Each row is a point. Two turns around zero, p and q, are shown by what they do to some points. Write where each new point lands after one turn and then the other. Backwards means that the second turn is done in reverse. Each puzzle has new turns, and all numbers are rounded.
In the rows, 128 means zero.

Turn p:
[112 135 156] => [102 119 146]
[190  73 112] => [201  89 112]
[ 81 141 124] => [ 84 143 113]
[129 163 120] => [125 161 141]
Turn q:
[103  97 143] => [128  91 106]
[ 94 131 159] => [ 92 105 110]
[163 170  65] => [157 205 141]
[152 115 144] => [135 112 154]
Where do these land?
p, then q: [159 110 130] => [148 117 155]
q, then p: [122 177 151] => [ 75 142 128]
q, then p: [ 93 141  75] => [151 188 117]
q, then p backwards: [171  73 144] => [183 102 166]
p, then q: [ 95 139 140] => [110 125  96]

Turn p:
[133 111 169 148 111 149] => [117 129 142 148  92 161]
[143 105 113 151 146 134] => [128 132 122 168 141 125]
[104 121 155  85 108 127] => [114 104 115  87 114 156]
[120 126 114 114 122 141] => [123 132 105 120 126 124]
[ 99 136 102 144 109 150] => [102 144 112 127 107  96]
[105 131 112 140 138  31] => [128  65 175 115 168  78]
[ 99 127 156 130 123 151] => [ 94 137 132 118 108 148]
[150 148 125  98 178 116] => [153 144 132 111 183 143]
[199 147 106 142 115 152] => [193 165 117 157 111 121]
Turn q:
[147  93 149 119 138 102] => [159 112 129 119  89 125]
[103  90  84 129 115 133] => [110  86 106 158 130 154]
[171  83 127 129 176 153] => [201 127 128 162 121 145]
[123 141  90  99 144 113] => [129 123  77 119 145 126]
[129 158 169 104 139 123] => [140 152 141  80 132 121]
[160 148 132 180 106 125] => [110 159 152 163 113  91]
[107 132 126 129  96  93] => [ 89 110 122 112 109 114]
[ 91 169 132 164 111 138] => [ 82 132 157 127 164 107]
[119 138 144  98 127 174] => [132 150 141 110 151 172]
Where do these land?
p, then q backwards: [107  72 172 129 158 164] => [106 111  89 114  72 173]
q, then p: [122 112 108 121 155 151] => [135 148 119 163 143 135]
p, then q: [111 156 108 131  94 118] => [111 122 105 101  94 122]
p, then q: [142 138 106 146 108  82] => [147 118 129 124  77 106]
q, then p: [136 171 129 150 131 102] => [132 105 156 101 151 106]
p, then q: [160 152 110 139  98 130] => [117 158 116 133  91 107]
p, then q backwards: [118  94 163  80 152 148] => [ 95 117 104  77 109 160]

Turn p:
[195 144 105 108 107 147 158 182  48] => [223 148  98  90 153  96 161  90 100]
[118 101 141 136 100 139 125 140 143] => [142 111 130 137  97 131 134 153 142]
[109 195 126 143 148  95  87 157 150] => [ 93 196 148 139 132  82  97 141 128]
[131 132 107 132 140 136 122 120 126] => [125 123 118 134 140 123 111 115 127]
[123  96  96  95 124 102 140 111 125] => [103  86 110  97 134 115 145 119 132]
[119 134 117 162 102  98 161 100 141] => [108 119 140 159 143 122 165 117 168]
[108 110 111 123 135 219  32 112 148] => [134 105 100 153  58 144  20 118 110]
[108 102 153 150 144 107 108 100 131] => [103 104 177 133 125 144 115 134 132]
[116 145 130  97 115 105 167 113  97] => [111 131 123 116 135 125 184 103 105]
[118 122 145 150 148 142 158 149 143] => [139 131 129 152 149 145 135 167 121]
[162 128 176 112 145 116 149 123 156] => [124 155 136  97 141 178 141 150 143]
Turn q:
[ 93 133 108 152 133  78 150 119 143] => [137 152 132 163 121 104  99 109 171]
[111 130 118 131  83 148 119 128  94] => [129 135 144 141  97 158 134 105  93]
[225 138 120  94 139 135  81 133 173] => [147  75 117  43 182  95 140 114 107]
[129 175 155  77 101 163 123 156  99] => [101 163 104  80 109 159 130 131  73]
[113  81 118 128 135 102 162  86 148] => [143 125 137 159 106  88 159 135 175]
[124 119 150 160 104 108 156 119  88] => [135 162 155 176 126 119 133 139 102]
[106 135  93 156 153 128 164 102 107] => [135 139  97 187 133 136 138 111 150]
[166 143 135 101  98 176  89 189 147] => [142  96 122  53 123 159 104 139  76]
[119 117 139 111 156 120  82 134 125] => [ 80 101 140 113 136 127 120 130 138]
[ 87 138 146 167 131 134 150  93 131] => [135 166 145 163 134 157 141 134 164]
[135  99 126 131 175 117 133 151 153] => [125  94 112 131 141 106 109 162 156]
Where do these land?
q, then p: [180  93 151 118 131 168  74 148  94] => [160  73 143 107 130 136 151 149  58]
p, then q backwards: [108 112 113 132 111 139 152 140 139] => [135 100 117 125 150 141 150 125 121]
p, then q backwards: [157 106 146 121 130 139 148  99 135] => [118 140 119 139 132 171 109 120 146]
p, then q: [132 132 161  62 110 113  91 127  91] => [104 170 128 105  83 116 169 105  89]
p, then q backwards: [116 139 105 166 123 105 172 117 117] => [148 115 123 152 157 114 127  78 111]
p, then q backwards: [156 166 123 130  88 115 145 180 133] => [139 141 141 113 120 110 191  93 156]
p, then q: [ 88 111 114 163 143 110 121  78 169] => [124 113 172 147 111 165 106 157 179]
q, then p: [108 155  73 123 148 121 135  90 136] => [ 89 111 105 156 145 144 117 105 171]
p, then q backwards: [131 170 142 145  95 182 127 137 116] => [107 141 100 149  91 129 181 119 110]
q, then p: [106  95 153 121 200  88 116 164 149] => [ 94 119 145 122 105  82  97 204 132]
